Each row is a point. To make a cloud, some directions were put in groups of two or more. Within a group, all points are equally far from the middle, so they leave a hole (a ring in 2 directions, a hollow ball in 3). The other directions are filled evenly. Then the cloud was stretched, turned, moved and blurred a little. Count the holes, and give their numbers of directions, smallest first.

Cloud, 14 rows:
[[  9  19]
 [ 35 -50]
 [ 21  17]
 [-31 -11]
 [-16 -53]
 [ 24 -57]
 [ -6 -59]
 [-33 -23]
 [-32 -13]
 [ -2 -60]
 [ 47 -29]
 [ 45 -36]
 [-20   8]
 [-10  15]]
Holes: 1 (2)

Cloud (19 x 3):
[[ -2 -33  17]
 [ -1 -29 -18]
 [  3  25 -29]
 [ 20  17  20]
 [-16  56 -14]
 [-20  -2  32]
 [ 21  15  13]
 [-20  40 -16]
 [-26 -12  12]
 [  7  31  28]
 [-14  18  33]
 [  6   3  28]
 [-24  27 -30]
 [-15   5   9]
 [ 22   9  12]
 [ -2   2  24]
 [-19  -2  15]
 [ -7  60 -15]
 [-23   5  22]]
Holes: 0

Cloud:
[[  7 -13 -34]
 [ 18 -60  27]
 [  6 -46 -11]
 [ 13 -42  -5]
 [-14 -36 -28]
 [-45 -22 -21]
 [ 32 -15 -22]
 [-14 -14  18]
 [ 21 -52 -12]
 [-22 -34 -27]
 [-15   8  39]
 [ -8  24 -10]
 [ 35 -35   6]
 [-19 -26 -28]
 [ 43  -9  22]
 [  8 -31  -6]
 [-13   0  15]
 [-19 -29  28]
 [  6   5  26]
 [ -8  19   5]]
Holes: 0

Cloud, 32 rows:
[[-25 -38 -28 -11]
 [ 21  17 -28  23]
 [ 43  18  11  18]
 [-32  11  21  10]
 [ -3 -23 -41  11]
 [-32 -25 -36  40]
 [-17  -5 -18  -7]
 [ 21 -53  39  33]
 [-40  19 -35  24]
 [-37 -30  10  20]
 [ 33 -53  -1  32]
 [-17  21  10  21]
 [  5  29  43  10]
 [-14  -3  30  28]
 [  6 -41  26  22]
 [ 47 -38  14  18]
 [-18  13   8  -6]
 [-22  -3 -18  50]
 [ -7 -32 -53  32]
 [ -5  50 -38  24]
 [ 10 -20  14  34]
 [ 30 -20 -14 -24]
 [ 19 -28 -16 -27]
 [ -2   7  20 -14]
 [-25 -18  15   6]
 [-23  15 -25  22]
 [  7 -49 -23  17]
 [-38   9 -28  40]
 [ 13  35  29 -27]
 [ -1  43 -35  13]
 [ 44  27 -43  19]
 [-60  -7 -25 -13]]
Holes: 0

Cloud, 27 rows:
[[  6  11  28  30]
 [ -5 -14 -21  55]
 [ 23  -8  37 -20]
 [ 20  30  -6  24]
 [ 25  -8  -1   1]
 [ 23 -34  31  38]
 [  4 -17  46  39]
 [ 19 -10  19  -8]
 [-34 -29  -1 -19]
 [ 23  26  35  25]
 [ 13  24 -14 -13]
 [ 18 -44  10  -2]
 [  7  28  30  27]
 [-17  35  25  16]
 [  4  21 -12  50]
 [ -4   0  46  -2]
 [ 16 -42  10 -22]
 [-28  -6  27   0]
 [  2  -5  60  -8]
 [ 27   0  55  20]
 [ 21 -48  19  12]
 [-14  26  -9   2]
 [ 18   8   4  55]
 [-32  28  10  35]
 [-12  20 -22  46]
 [ -3  24  23 -30]
 [ 10 -10  47  -5]]
Holes: 0

Cloud:
[[-20 -23  13   2  -2  33]
 [-25 -27   4 -31  -8 -60]
 [-22  24 -13  -2 -42 -42]
 [-47 -12 -25  -3 -16 -12]
 [ -8  25 -11  13 -51 -32]
 [-14  19  10   0  37  25]
 [ -8   8  19 -45  -7   5]
 [  2 -38 -33 -19 -16  -3]
 [ -1 -15 -34  -3  17  13]
 [ 13  27  33 -39 -18 -24]
 [ 20 -37  -4 -29 -14   8]
 [  5  -6  15 -18 -37 -38]
 [-18 -36  22 -24   9 -31]
 [ 11  33  40  -9  -6   1]
 [ 13  17  10 -25  40 -25]
 [-25  31  -5 -35   9 -29]
 [ 43   9 -24  -9 -23 -22]
 [ 25   0  23 -38  -4  44]
 [ 20  22  10 -15 -26 -10]
 [ 22  21  24 -36   7  32]
 [ 27  25 -21  -8 -10 -26]
 [-25 -15   7 -49 -48  20]
 [-17 -16  40  -9  -4 -20]
 [  6  17  33  -2 -17  18]
 [ 11 -34 -51 -37  16  -6]
 [-12  -2  56 -44 -15  35]
 [  1   2 -16 -26 -30 -14]
 [ 17  31 -35 -32 -16  17]
 [-32  -2 -19 -31 -34 -57]
 [ -7  31  38  32 -22  -2]
 [ 11 -17 -18  -9 -15  24]
 [ -7 -24 -23  17  41  -9]
 [-30  15 -20  -9   2   5]
 [-45   5  20   3 -17  -3]
 [ 20  28  38  -1   2  -8]
 [ 18  19   5  40  17  27]
 [ 12 -24  19  -6 -19 -45]
 [ -1 -24  -6 -10  56  43]
 [-17 -10 -16   4  47  10]
 [-35  -1   9  -8  21  21]
 [-12  23  53   9 -26  18]
 [  6  -6  10  -7  18 -36]
 [-15   1 -12 -15 -18  23]
 [ -5   7  31  19 -30  -6]
 [ -3  20 -21 -26   6 -24]
 [ -2 -31  -4 -28   0  26]
 [  7 -18  -6 -30   7 -48]
 [-15 -11 -10 -22  17  35]
 [ -1 -10  18 -17 -28 -12]
 [-23 -49 -19 -25  -9 -13]]
Holes: 0

Cloud (73 x 8):
[[ -2  30 -19 -14 -10 -15  17 -13]
 [-10  57 -33   4   4   4   7  25]
 [ 18  48 -13  -4  -4 -28 -21  15]
 [ 17 -14  16 -44  43 -12  34 -20]
 [ 11   9   5  18  12 -36  29  42]
 [-10 -23 -26   4  22 -27  18   0]
 [  0 -10  24  20  38  -6 -15   0]
 [-23  15 -18   4  34   4  15  23]
 [ -5  -5  14  15  29 -39 -19   9]
 [ 14 -28  32  -7   3 -13 -31 -22]
 [ 11  44   6  34  18   0  -6  -7]
 [-22  20  14 -12  -3 -17 -10  27]
 [ 38  16 -50 -54  12   5  -7  14]
 [ -8 -29  16  21 -23 -13  -2  24]
 [-18   0 -30 -12  19 -45 -14  26]
 [ 37  15  13 -35   7  14   2 -11]
 [ 10  10  27 -16  -9 -35  19  -6]
 [ -5 -45 -32 -18   2 -30 -24  44]
 [ 24  18 -15 -12 -13 -24  17  49]
 [ 19  27  31 -32   9 -30 -18  18]
 [-18 -26 -40 -26 -17  -1 -16   1]
 [-32 -26 -15 -41   1   6 -26 -12]
 [ 25  56  33  -3  36 -14  35   5]
 [ 21  18 -15  -4 -35 -26  -7  -5]
 [ 30  35  18 -34  41  26  34 -11]
 [ 20 -14  18 -51  28 -13   9  -3]
 [ 18  12 -35  26 -28 -14  19  32]
 [ 29   3  -8 -29  30 -47  22  -4]
 [  0  18 -18   4 -34   7  35  -6]
 [ 38  16  25 -11  28  30  -8   8]
 [  8  -7 -28 -17  16 -26  24   2]
 [ -3  18 -60 -12  18   0 -13  13]
 [ -2 -17  10  20   1  -3  24   9]
 [ -6 -21  -6  42  12 -46 -18  21]
 [-16  34 -14  10   0 -11 -17  37]
 [  5  15 -35   4  -2   7  21  27]
 [ 40 -20 -17 -31   0 -15   1  -3]
 [  9   2  21  17  42  15 -28 -15]
 [ 15   0  19 -36  -2 -10  31  11]
 [-25 -19 -38 -17  -2 -46   9  14]
 [  5  14 -11 -14  22 -46 -31  25]
 [  9   3  15 -12 -25 -17 -31 -12]
 [ 21  -9   2  40  36 -41   0  19]
 [-17  20  -1  10  13 -42  39 -27]
 [ 29  -9  -4  14 -43  -7 -23   9]
 [ 31   6  -5   0  -4 -44  33  36]
 [ 13  -5 -51  21  23  -6  16 -14]
 [-18  25  13  51  17 -29  10   5]
 [-33   7  18  20  -2 -23  -6   6]
 [ 23  29  32 -21  16 -33 -14 -16]
 [-14  35 -20  53 -37 -11  -9  16]
 [ -2  -7 -12 -10  28  13  40 -23]
 [ 46  27  23 -28 -13  30  -5   6]
 [-17  38 -10 -33 -15 -34  32   6]
 [-46   2  -3 -13  39 -29  30 -23]
 [  6  52   2  36  17 -15  -2  -2]
 [ -6 -21 -18  -3  19 -48  -6   3]
 [-16   7 -22  -7  -8  20 -23   1]
 [  6 -33 -34 -23 -20 -38   0   5]
 [  4 -23 -11 -31 -20  12  35 -11]
 [  6 -15  12 -24 -43   3  30  -9]
 [ 46   3 -10  -4  15  30  38   9]
 [  6  18 -27 -22 -21  -5  30   0]
 [-30  -4  28  15  17 -28  30 -14]
 [  6 -17 -14   1 -12 -50  12 -23]
 [ 18  30  17 -19  -9  29 -28  -1]
 [-13 -29  15 -20 -25 -27  35  -7]
 [ 26  17  -6  14  20 -31  35 -23]
 [ 13   6 -16  30  47  -2 -11 -11]
 [ -7  15   9  18   6 -44  28  18]
 [-16   7  23  -8  21  -6  15 -34]
 [-36   7 -21 -17   8 -36 -13 -23]
 [ 18  16  34  14  19  31  17  18]]
Holes: 0

Cloud, 80 rows:
[[ 14  -8 -26  -5 -21  -5  -9  30]
 [ 21  -9  12 -13  -6   3   0  11]
 [-11  36   5 -15  24  -3  -1  38]
 [-13 -30  37 -26   8  -6  -9 -15]
 [ 12 -14 -10 -22   3 -36 -25   1]
 [-14  25  10 -11   0 -25 -24 -16]
 [  1  -5  14 -21   2  23  -5  12]
 [ 11   4   1 -19  11  10 -23  60]
 [ -1 -13   1 -24 -23  24 -32  22]
 [ 27   9   1 -16  10 -21   2  45]
 [-15   7  45   8  13  -7 -14 -22]
 [ 20  18  -4  21  -2 -38 -25  54]
 [  7 -24  -7 -16   6   5   0  -2]
 [  7 -10 -12   5  16   3 -10  -6]
 [ 22   2 -18  -3  17  -4  -4  21]
 [-18 -16   3  -2   0  -6   3  -9]
 [ 28 -12  38  -2   0 -17  -7   3]
 [-40   7 -22 -17  -6   9 -23  22]
 [  7 -21 -35  18  14  -9 -28   4]
 [ -1  -1 -19   7  21  11  10  -3]
 [-31  -2   4 -15  11  -3 -27  35]
 [  8  -6  34  10 -13 -23 -23  -3]
 [ 10  20  -8  -2  -4 -30 -12  16]
 [  3 -25 -16  -2  40 -20   5 -19]
 [ -5   4  -8  -2  22  16   2 -13]
 [ -1 -19  25 -28  27  12 -32 -27]
 [  4  -7  23 -17  34   0 -32  -6]
 [-19  32  19 -15   8  16  17 -14]
 [ 10 -26  26   8   2 -27 -34  -8]
 [  7  17   0   4  25 -15 -15  16]
 [-17  -7  -1 -11  12 -35   9   9]
 [ 13 -24 -18  11   9 -33   2   2]
 [ 20  30   6  -9  -2   0 -27  14]
 [ -2  18 -12 -10   3  -9 -23   0]
 [-21 -13  41   8   4 -21   5  18]
 [ 45  -8   7  19   6 -19   6 -33]
 [-25  19  15 -16  -8   4  -5  12]
 [ 15 -10  25  24   8 -28  11  23]
 [ 19  37 -17  19   7   0 -15  44]
 [  4   9 -21 -13  20   3 -26  40]
 [  5 -27  10   7   4 -16 -28  10]
 [ 17 -22  12  -9   5  -2  -5 -30]
 [-35   6  15 -35  -5 -15 -27  45]
 [-24  -4   8  -5   6   1 -23  25]
 [-10   8   5 -17 -19   9 -14  25]
 [-19  10 -16  -3 -21  -7 -17  42]
 [-20   8  -9 -33  11  -2  22  23]
 [-11 -24  12 -14  53   5 -13 -12]
 [  2 -23  18 -31  10  13 -25  11]
 [-11 -14  24   1   2  13 -17 -27]
 [-12  12  21   4   8 -21   1 -31]
 [-24 -35 -10  -5  11 -15  -3  -7]
 [  3  12 -25  -4  20 -15 -16  20]
 [-11  -1  39  -4  -3   1  -4  30]
 [-15   5   3   2  -9   8 -12 -29]
 [ 27  -8  20 -31  17  -9 -38  -5]
 [ 21   1   1 -19   8 -19 -29  16]
 [ 23 -32   7 -18  19  19  18   1]
 [  1   4  -3 -41  -9   3  14   3]
 [ 12  26  -8 -12  19   9   5 -13]
 [-16  -2   5   9 -16 -18 -18  38]
 [ 18  -3   5  37  38  10  -6  19]
 [  8  10 -14 -22 -32  11 -17   2]
 [ 19  12  11   4  23   3 -16  25]
 [  2 -32  18   1  18  20 -21   1]
 [  5 -11 -24  19  -6   5 -30  21]
 [ 30 -20  -6  -9   4  11  10   9]
 [  2  -8  33 -19   8 -31   4   4]
 [-14  28   1 -22 -15   8 -10  12]
 [ 15  -6  25 -17 -10  -1 -27  11]
 [-47  16 -19 -18 -13  16   5  40]
 [ -1  11 -15 -13  -5 -30 -16 -32]
 [-16   0 -13 -39   6   8  20  32]
 [ 14 -16  30  15 -15 -14 -16  -7]
 [-15  27   9   9  -4 -23   7 -29]
 [ -9  17 -17  -4  10 -22  15 -24]
 [ -9  -3  -8 -36  11  17  -5  -8]
 [  4 -29   0  -5  23   3  17   3]
 [  3 -20  45 -15  22  14   7   6]
 [ 45   2  -8  21  17 -27   4 -18]]
Holes: 0

Cloud (97 x 9):
[[ 17  24  -5  19   5   8  35  19 -12]
 [  2   2  -5 -31  -2 -60  -1  15   7]
 [-30 -37   3 -10 -23 -25 -12   8  13]
 [-30 -25  19 -15  19 -22  47   5  -4]
 [-18  -6 -10  20 -29  33  20 -11 -13]
 [-23 -40  -3  22 -16 -30  31  -9  -8]
 [  5 -10  19 -38 -11 -17 -11  14  -6]
 [ 13  28 -21   5 -12  -5   6 -11  13]
 [-11  10  10  15 -15 -24  -1  31 -18]
 [  5  -9  15  26 -21 -22   7  -3 -34]
 [-23  -8  18  25  12 -22  40 -13  14]
 [-34  -6  21   1   2 -28  22 -16  37]
 [  6   5   4 -11 -12 -44   0  26 -13]
 [ 16 -29 -15  27 -22 -15   0  -1  31]
 [-38  14 -13 -15  -1 -10  19  25 -17]
 [-21 -30  12   5  12  21  20  -7  34]
 [ 15  10 -17 -13   9  -7  23  43  29]
 [  7  16  27  20  11  13   2  21  -7]
 [-19  26  -3 -10   3   9  24  37  16]
 [  7 -18 -20  24 -12 -35  20  22 -13]
 [-25  15 -22 -29  13 -16  -1   6 -36]
 [ -9  -3  17  20  12 -14   8  45 -12]
 [ 17   2 -19 -10  -8  -9 -30  -2   6]
 [  5  34  -4  25 -13   9   5  12 -22]
 [  0 -35 -17 -37   1 -21  30   8 -12]
 [ 13  18   7 -13   9  15 -20   4 -28]
 [  8 -45  -1  13 -18  12  12  27  -2]
 [ 17  -9   9   4  41 -14  11 -22  -5]
 [-35 -26   2 -12  18 -15   1  -1  35]
 [ 21  -5 -10  -1  38  18  12  21   7]
 [-37 -24  -3  -9 -19 -35  22 -15 -16]
 [-12 -10  -7  -2  16   9  48  23  27]
 [-33 -29  -9 -12   3   0  20  30  16]
 [ 17 -22  15  18   1   7   4   2 -36]
 [-29  21   3  -7  20 -43  40   6 -39]
 [ 20  -5  -7 -23   9  14 -34  12  21]
 [ -8   6  -9 -24 -30 -43  14  11  28]
 [ 12  17  -9 -14 -16  19 -21  25  20]
 [-21 -29   5 -37  22   7 -17  12  13]
 [  0 -44  23   0  18  28 -15 -15  26]
 [ -8   2 -10 -41  37 -12   5   3  14]
 [-15  23   0   1   3  25 -13 -25 -26]
 [ -1 -26  27  -7 -30  15  -7   7  -3]
 [-24  31   2  -1  31 -24  30  -9 -11]
 [-21 -27  12 -58   9  12  22   4   1]
 [  1 -35  20   7   0 -22  -8 -13 -28]
 [ 18  24  26  -2  -7  -9  27  15  21]
 [ 21 -21  -5 -17  24 -16  10  52  17]
 [ -7  -8  -4   1 -30 -39 -15  26  17]
 [  1  32  -1  34  26 -17  21 -14 -20]
 [  9  16 -25 -17  21  -2 -15   2 -14]
 [ -1  -6   7  18  28 -49  -8  14  -4]
 [-42  18  -5 -14  -2 -28  36   1 -16]
 [-36 -25  -3  -7  10 -31 -10 -11 -11]
 [-24 -26 -19   0 -23  -3  17 -29  -4]
 [  6  -4   0 -44  15 -15   1  57  -5]
 [ -8 -20  -3 -15 -32  14  18  17  26]
 [ 13   8  -7 -35  29 -12   1 -21  -8]
 [ 15   5 -19  32   3   1  -4   4  30]
 [-14 -42 -22 -13  18  17  -2  21  -6]
 [-19 -33  -9  18   2 -31 -12  22 -33]
 [ -2   2 -12  -4  36  40  37  10  -1]
 [-27   2  19  11 -15 -14  26  16  15]
 [-16 -10  26   9  -7 -11   4  32 -21]
 [-19 -10  20  24  22   0  21   6 -41]
 [-10  18  24 -13   7  -8  41  48  -1]
 [  9   2 -23 -10  18  -3  39 -38  -5]
 [-13   5 -21 -31  34   3  20  29  12]
 [ 12  17 -18  14   7 -23 -15  -3  45]
 [ 14 -12   8  17  -3  -5  -9  21 -48]
 [ 20 -47  11   0 -11   6  12  15  26]
 [-33 -18  21   1 -11 -30 -12  12  11]
 [ 14  12  -2   3  33  14  12  32  31]
 [ 28   6  21   8   4   5  16  -7  13]
 [-14 -38  -7  22   9  13  10  -3  33]
 [  3  -1 -10 -13  39 -32  -2 -19 -28]
 [ 32   7   1 -24   4 -38 -13 -12  15]
 [ -4 -19 -25  12  10 -31 -14  21 -33]
 [ 22 -24  17   9  24 -45  33   0  -7]
 [-32  -7 -23   4  -6   0  42  12   0]
 [-15  -1   7  -9 -13   2 -17 -35  13]
 [  4 -25   0 -38  19 -17  -7 -21  25]
 [ 16 -15  10   3 -15  25  24   2   4]
 [ 12 -21   4  -1  23  12 -27 -11 -24]
 [-10  -1 -16  -8 -28  31 -15 -15 -18]
 [-18 -12 -19 -37  -6  -2  -3 -11 -25]
 [  2   0 -37   2  19  -3  20 -13   2]
 [ 18  -2  -1  28 -18 -12  14  19  32]
 [ -6  -4  30  -3 -17   1 -22 -14   8]
 [ 39 -17  14  -5  -3  -7   1   8  10]
 [ -4 -46   1  13  -9 -43  28   8  11]
 [-24   3   0  15 -13 -20  52  18 -29]
 [-28 -22   5 -15  39  17  11   8  11]
 [ 21  23 -23 -11   2 -33  -3   7   0]
 [-32  12 -16  17 -35 -17  19 -14  -3]
 [-47 -18   1  26  12 -14  13 -24 -23]
 [  0   1  -2   4  51 -17  34 -19  -4]]
Holes: 1 (6)

Cloud (99 x 9):
[[ 29  17  14 -21   0  30  16   5 -28]
 [ 14  19 -13 -15  23 -18 -32 -12   8]
 [ 26  -6  -3 -15 -28 -34  13 -27 -16]
 [  3  -7  -4  18 -29 -15  21  26 -19]
 [-24 -13 -19  29   7  -8  30   2   4]
 [  3 -43 -22 -28 -19 -22  14  -6 -17]
 [  8 -32 -14   6 -19  25   9  27  13]
 [ 33 -37 -29   7  13 -34 -11  12   8]
 [ 14 -23 -31  25  14  14 -22 -19   7]
 [-12  -3 -42   9  -4  12  21   2  22]
 [ 21 -20   6 -33 -33  27   9  -3  16]
 [ 48  10  17  -3  10  -5  22   4 -18]
 [-16 -17 -27  -9 -23  -4   0  12 -27]
 [ 11 -13  12  10   6   0  29  26  30]
 [ 25   1  23  13  -4  36   3  -6  29]
 [-12 -39  -8  -1 -20 -23  13 -19   8]
 [ 14  -1 -15 -13  23 -16  -6  32 -22]
 [ 36 -30 -13 -41 -18 -15  -6 -30  -5]
 [ 16 -11 -13 -30   1  -3  -2  17  33]
 [ 11   1   1   9  14  28 -34 -23   3]
 [ 30   1  22  23 -16  40  15 -17   5]
 [ 21 -23 -30 -30   5  -7  21 -15 -31]
 [ 60 -15  -3  10  -8 -11 -11 -10   0]
 [ 17  22  14  25 -26 -15   0   5  -6]
 [ 30   6  31 -42 -12   1   1  16  -8]
 [ 35  13 -20  -8  10 -22  -8  25 -24]
 [ 12   5 -14  36  -2 -18 -32   7   7]
 [ 11  10   4  18 -49   4   9  12  11]
 [ -6   9 -43   7  -6   1 -19  -2  25]
 [ 48  11 -17   0  -3  26  10  24  -2]
 [ -1  17 -13   9  20 -30 -13  23   2]
 [ 22  21 -25  36  -9  26   8   0   2]
 [-24   1  -4 -26   6 -23   1  -4   2]
 [ 35  -9  24  22 -24   6  22  21  -8]
 [ 12 -17 -42  -3   2   1   4  33 -16]
 [ 40  -6 -30 -15  -3 -27 -12 -20 -26]
 [ 11  -6   5 -31 -26 -47  -9   7   2]
 [ 16  -5 -39 -16 -19   5   8 -11  24]
 [  3 -25 -11 -13  30 -23   4  21 -14]
 [ 15 -41  21  -3 -20 -12  32  21  11]
 [  5 -19 -14 -41 -15  -3  26  -4 -30]
 [  5   8  14   2 -19  41  43 -10   7]
 [  1 -28   0   8  -1  19 -17  -8 -31]
 [ 38 -18  15  15  -2 -10 -28  16  -2]
 [  5 -10   3   4 -20 -17  13  21 -36]
 [ 19 -20  -5 -42  18 -27  -8 -26   0]
 [ 17 -28  29 -21 -17 -18  21 -22  -7]
 [ 20 -13   2   5  -3 -22 -26 -37 -11]
 [ -4  -8 -14 -12  -7 -43  19  30   3]
 [ 33 -24   9   2  -1 -11  49  17   8]
 [ -6 -18 -12  -3  -6 -34  31 -21  16]
 [ 25 -43  18 -19 -23  25   5  12 -11]
 [ 11 -30 -21  -8 -20   8  11 -37 -10]
 [-10  -9  13 -10 -37  21   4 -26  -1]
 [ 10 -15  -3  15  15 -33 -24  25  10]
 [ 39  40 -12  -8   0  -6  12   8  -4]
 [ 34  23  13  -9  -2  19  34  25  -5]
 [ 22 -15 -39 -33   4 -23  13  -6  20]
 [  2  -9 -11  10 -32 -29  30  -8   7]
 [  2   3  41  -6 -12  19  21  -8  11]
 [ 32   1   4 -28  -6  -1 -18  38   0]
 [ 28 -36  -3   1  -9  22  -9 -31   9]
 [ 20 -20  11 -12 -10  48  16  -7   8]
 [ 29 -17  21  18 -30  25  31   2  -7]
 [ 14  45 -10  15   5   8  10 -21  -5]
 [ 34  27  19 -22  -6  14  30   2 -18]
 [ 28 -11  32 -14  -4  -2  28  26  19]
 [-11 -10 -14  -7 -35 -18  -6  -7 -25]
 [ 25   6 -17 -13   4 -44  -9   4  31]
 [ 46 -37   7 -19 -13  -4  44   5  -9]
 [ 37  -9   2  17 -32   1  -5  30  12]
 [ 15  22 -23  -3  -7  15  34 -29  12]
 [  6  -3 -22   1  19  23  41   1  -2]
 [ 27 -11   1  -1 -39  31  30 -18   6]
 [  0  -1 -21  25  24  18   6  19  20]
 [ 34 -23 -14  25  22 -18   9 -11  11]
 [ 49  22 -17 -16 -25  11  23   5   0]
 [ 47 -13  19 -33 -11   7  42  14  10]
 [-21  -2 -11 -14 -27   9 -12 -26  -6]
 [ 13 -23 -30 -13 -24 -40  21  17   2]
 [-11   6  23  -7  10   9  16  12 -11]
 [ -6 -21   5  -5  14 -22  12  32   2]
 [  5 -11  26  11 -41  18  32  -6   0]
 [ 30 -34  16   0  -7  19 -19 -11 -20]
 [ 17  18 -20  38   6   4 -22 -20  10]
 [  6  10  11 -34 -17  -9  35  19 -17]
 [ 34  15  26  14  -1  -5  13  23  10]
 [ 19  10  18  18 -18  48  21  12  10]
 [ 31 -28  40   2 -25  11   5   1  -1]
 [ 20  16  15  29  -8   7  28  19  22]
 [-12   8   0 -23 -11  -2   5  16  27]
 [ 47 -11  -2  20 -15  27 -10   1  13]
 [ 16  20   1 -17   7 -34  -7 -18 -20]
 [ 25 -14  11 -29  -6  14   2  18 -41]
 [ 14  17  -7  -4 -30  15 -11 -34 -19]
 [-18 -32  -9   7 -14 -26  25  -3  12]
 [-11 -19   5   4 -32 -26  26  13   8]
 [ -7  41  10  19  -6  14  -6   8  -5]
 [  6  -7 -52   5   9  10  -1  14   3]]
Holes: 2 (3, 6)
